Every row gives one point. The last column is the point's height on a tilted bowl or saddle (a function of degree 2), plus a little noise. Along how many of its main directions does it bend up, bend down or stay straight?

Points (16 x 4)
[[ 14  34 -28 -24]
 [ -5   0 -23 -18]
 [ 33  23  25 -31]
 [ 33  -4  18   0]
 [-23  11  -9  -2]
 [ 10  69  32 -72]
 [ 43   0  44  11]
 [-53  15 -56  40]
 [-12  15   3  -8]
 [ 22 -79 -42 -56]
 [-25   8 -50  -1]
 [ 65  -2 -11 -27]
 [ 42 -21   5  12]
 [ 11 -28  35  17]
 [-43  52  -5  47]
 [ 22   1 -33 -36]]
Directions: 1 up, 2 down, 0 straight

Points (15 x 4)
[[ 48  -9 -47 -45]
 [ 15   4 -33 -10]
 [ 27  14  35 -14]
 [ 33 -53  28 -28]
 [ 70 -40  -3 -58]
 [-14 -21   4   6]
 [ 85  67  19 -82]
 [ 52 -14 -10 -31]
 [-21  29   4 -13]
 [ 19  41 -27 -33]
 [  1 -45 -13  -6]
 [  0 -11   5   1]
 [-15 -21  15   3]
 [ -3  -2   4   2]
 [-23 -32  51 -14]]
Directions: 0 up, 2 down, 1 straight

Points (21 x 5)
[[ 17  26 -17  -1  16]
 [-49   6  -9  59 -19]
 [-28 -13  38 -32  11]
 [ 10   3  46  24  48]
 [ 49  43  -7 -35  35]
 [ -1  17 -59   8  22]
 [-49  41  60  28  58]
 [ 28  16 -29  30  17]
 [ 73   3  -7 -12  27]
 [-38 -13  -2  47 -10]
 [ 23  44  -7  36  32]
 [ 31  31  17  32  40]
 [-34 -12  69 -11  49]
 [-18 -23  36 -24  20]
 [ -5 -15 -23 -25  14]
 [  2 -51  26  23  32]
 [ 38   0  21  54  30]
 [-41  48  19   9  -1]
 [ 25 -10 -28 -18  29]
 [ 45 -52  14 -39  50]
 [-32 -25  56   8  40]]
Directions: 2 up, 1 down, 1 straight

Points (43 x 7)
[[ 22 -41 -31 -52  -7  29  24]
 [-34 -20 -39  22  38  -5  18]
 [-35  79 -11  45  52 -53  74]
 [-28   1 -20   5  -6  27  12]
 [  0  38  -8 -22  39  81 -17]
 [ 73 -27  -5 -14  52 -32  38]
 [  5  35 -50 -35 -42  13   6]
 [  3  40  68   0   3  42  64]
 [-10   4   9  -4   9  12   5]
 [-14  29 -73 -23  -5  -3   3]
 [ 34 -10 -35  49  -1   6  25]
 [ 22  36 -16 -49  56  32 -31]
 [-46  -1  34  31   0   7  23]
 [ 68 -39  -5  12  46  51  60]
 [ 69 -13 -16  -4  -1 -23   3]
 [-26  16  43  -8  42   0  21]
 [ 72  -1  -5 -18 -35 -12  -5]
 [ 62 -34 -19  29  36  -7  37]
 [ 24 -28  -1 -18 -27  46  25]
 [-52  34  28   2  24  14  21]
 [ -3  12 -19  55   9  15  23]
 [ 23  10 -40 -46  -8 -19  -9]
 [  3  37  26   6 -29 -53  36]
 [ 38   4 -15 -10  31 -46   9]
 [-50 -16 -21   4 -28  64  53]
 [ 36  -1  43 -29 -39 -22  14]
 [ 37 -23  13  38  10  11  22]
 [ 11  -4  50  12  35 -39  30]
 [ -2  15  -3  90  13  25  53]
 [ 16  22  25  40 -31  -5  30]
 [ 21  13  25  49  -8  -9  28]
 [ 55 -12 -59  86 -39  32  83]
 [ 43 -72  21   2  11  21  42]
 [ 37 -38  25  -4  -2   3  13]
 [ 31 -14  -9 -65 -26  20  13]
 [ 19  11  52  15 -56 -26  23]
 [ 48 -10  31   9  13 -26  18]
 [ -5  12 -22 -20  71  16 -19]
 [-27 -42 -12 -13   1  56  40]
 [ 38  -1 -31  11 -25 -36   0]
 [  3 -26 -43  35  47   5  25]
 [ -5 -24 -14  10  10  30  11]
 [ 32  -7 -13  32  -7  14  13]]
Directions: 4 up, 1 down, 1 straight

Points (74 x 9)
[[ -5 -28  -2 -14 -20 -31 -33  52  36]
 [ 39  25   3  10 -29  34 -27  93  71]
 [ 23  19  29 -11  40  10  -8  31  11]
 [-21 -11 -34  34 -25  35 -41 -23  13]
 [ 63   2 -55 -16  25   7 -22 -40  16]
 [-85  -9  59  -4   3  37 -16  20  53]
 [-46  36  33 -11  46   1   7   2  23]
 [-49  53  -8  29  12  11 -44  51  24]
 [ 10 -49  40  30 -29  45 -47  40  64]
 [-44  38   1  41 -84  20  -2  18  45]
 [-15  57  -1 -56  32  -7  74  -2  31]
 [-43 -26 -49 -30 -23 -33  23  14  35]
 [-65 -41  36  41 -31   2  47 -40  34]
 [-17  -7 -57  30  16 -45  27  16  14]
 [-19 -31  21 -37  18  11  35 -27  10]
 [ 27  -2  28  38  54  -9  39 -29  17]
 [-93  58  50 -29  43 -69  -2 -59  94]
 [-41  53  -8  -6   8  26   4  20  22]
 [ 48  38 -19 -22   2  -7  -6   4  19]
 [-47 -36 -21 -17  56   2  -1 -23  19]
 [-10  25  21  -3  26  -7 -27  32  12]
 [-23 -22   1  90 -10  -5  41  24  28]
 [ 10  50 -20   9  11  -4 -21 -22  -4]
 [-66  53  15 -14   9 -45   3   4  44]
 [ 47  24  16 -40  -8 -47  -9 -38  47]
 [ 29  26  27 -50   7 -28  65 -58  45]
 [  9  35  17   3  14 -19  31 -14  11]
 [-47  70  73  -9 -44 -11   6   4  73]
 [-53  10  42 -14 -26  15   3  21  39]
 [  6 -17  10   0  -3  24   2  -6  10]
 [-17  16  13 -15 -17   8 -48 -32  15]
 [-53  13 -29  10 -45 -44 -15 -23  41]
 [ 31  26  15 -10  12  15  42 -33  21]
 [ 24 -21  22  67  26   4   1 -15  21]
 [-34  81 -22  12   5  -1  16  45  39]
 [ 38  22 -36 -45  27  11  -8 -26  14]
 [-20 -44  65  11  33 -14 -11  38  26]
 [  8  28 -41  53   4  65 -22 -73  -2]
 [ -7 -25 -13 -55  24  66  28  -4  23]
 [ 61  10 -25 -11  16   5  -7 -10  11]
 [ 31  14 -53  24  42 -53  40 -12   7]
 [-34  38  -1 -46 -26 -30 -17 -13  47]
 [ 25  47   9 -31 -21  11  14 -23  37]
 [-17  41 -77  -5  14 -22 -22  62  35]
 [-10 -13   5  18  23 -30 -14 -19   6]
 [-37   6  13 -35  45   1 -56  53  21]
 [ 32  21  41  -2  39 -21 -23  46  23]
 [ 10 -17  14 -16 -41  -6  17 -20  27]
 [-32 -11 -10 -39   7 -23  29 -34  19]
 [ -8 -14  39  14   4 -17  41 -40  14]
 [ 33 -73  38  28 -33   6  23  21  35]
 [ -8 -16  25 -19 -31  26  39  26  17]
 [ -6  12  -3 -34  -2  17 -36 -17  16]
 [-20 -86  12 -20   5  27   6   9  23]
 [-19 -44 -15 -48  -3  -6  -2   4  18]
 [ -5  11 -41 -19 -21  -8 -27   2  21]
 [-38 -56 -20 -31  41  -2  37 -24  10]
 [-20   7  20  30 -51 -10 -23   6  32]
 [ 39   7 -62 -21  37 -20  34  12  -6]
 [-27   5  -5   8  22 -51  41 -25  10]
 [  8  31 -26 -37  13  -3 -42  39  15]
 [-43 -76  22  19  11 -15  -9 -39  49]
 [-23  16  36 -55  53 -14 -29  -5  25]
 [-49  21 -60   8 -31  82  32   3  58]
 [ -8  34  68   8  -8  15 -18 -21  32]
 [-17  17 -83  57 -41   7   5  -7  31]
 [ -9  -3  15  47 -16  33   1  23  21]
 [ 39  -2  -6  47  -8 -10   8  13  14]
 [ 12  -7 -29 -70  -4  -6  -4 -13  26]
 [-53 -59  -4  13 -16 -25  54  23  13]
 [ 58  30 -68 -44  35  17  32  23  16]
 [  7   7 -23  37 -56  34 -42 -25  17]
 [ 58   1  29 -34 -43  28  16  10  58]
 [ 15  16 -15  34 -12 -11  44 -21   6]]
Directions: 6 up, 1 down, 1 straight
